Rows are points. Each copy is the shape, with its points in the same order, stretched, turned, moved and blurred by noise. Some copies are also mirrored. Which?

Shape:
[[  8 -40]
 [-76  38]
 [ 11  41]
 [-56  27]
 [ 23  -2]
 [ -7   3]
 [  2 -30]
 [ 34   1]]
Copy 1, 8 rows:
[[  20   32]
 [-109   -4]
 [ -19  -50]
 [ -81    2]
 [  16  -13]
 [ -15    3]
 [  11   29]
 [  23  -19]]
Copy 1 is: mirrored
Copy 2, 8 rows:
[[  35   19]
 [-121   55]
 [ -29  -19]
 [-100   45]
 [  15  -13]
 [ -19   12]
 [  13   16]
 [  28  -26]]
Copy 2 is: mirrored

Shape:
[[ 41  -5 -76]
 [ -3  36  14]
 [ 23  29   1]
 [  9 -27  -6]
 [ 11 -59  24]
 [  8 -17 -33]]
Copy 1:
[[ -2 121 -17]
 [-12  -5  39]
 [-22  21  19]
 [ -7   2 -13]
 [-28 -41 -40]
 [  4  37 -10]]
Copy 1 is: mirrored
Copy 2:
[[-74  52  31]
 [ 33   3  20]
 [  4  18  10]
 [-32 -18 -19]
 [-39 -45 -62]
 [-39   8  12]]
Copy 2 is: only turned
Copy 3, 6 rows:
[[ 29 -72  -3]
 [ -3  -2   8]
 [-11 -23  22]
 [-17 -45 -17]
 [-55 -39 -26]
 [ 15 -40 -28]]
Copy 3 is: only turned

Shape:
[[-45  30   7 -12]
 [ 29 -72  65 -21]
 [-38 -49 -53 -42]
 [ 28  28  26  53]
 [ 36  29   3  14]
 [ 27  71 -46 -36]
 [-63  -5 -72  24]
 [-57  72 -76  19]
 [ 28  -9  51   9]
 [  4  -2  33 -17]]
Copy 1, 10 rows:
[[   4   17   18  -42]
 [   7  -34  -56   31]
 [  29   70    4   21]
 [   3  -53   44  -12]
 [ -42  -29   36    3]
 [-112   16   55   -8]
 [  79   58   64  -12]
 [  13   49   96  -46]
 [  -6  -48   -9    1]
 [ -19  -15  -12   -8]]
Copy 1 is: mirrored
Copy 2:
[[  27  -41  -13  -56]
 [  95    5  -16   68]
 [  40   23   59  -92]
 [   8  -58  -21   64]
 [  -5  -29  -22   34]
 [ -50   -7  -27  -38]
 [   9  -31   79  -99]
 [ -40  -55   32 -111]
 [  49  -30  -31   65]
 [  46  -21  -27   14]]
Copy 2 is: mirrored
Copy 3 (10 x 4):
[[  31  -31   31   -7]
 [  32   53  -40   19]
 [  43  -16  -23  -92]
 [ -39  -19   -3   22]
 [ -13  -36  -27   16]
 [  33  -93  -29   -8]
 [ -17  -38   25 -110]
 [ -13  -98   42  -75]
 [   8   17  -19   36]
 [  35   -4   -8   20]]
Copy 3 is: mirrored
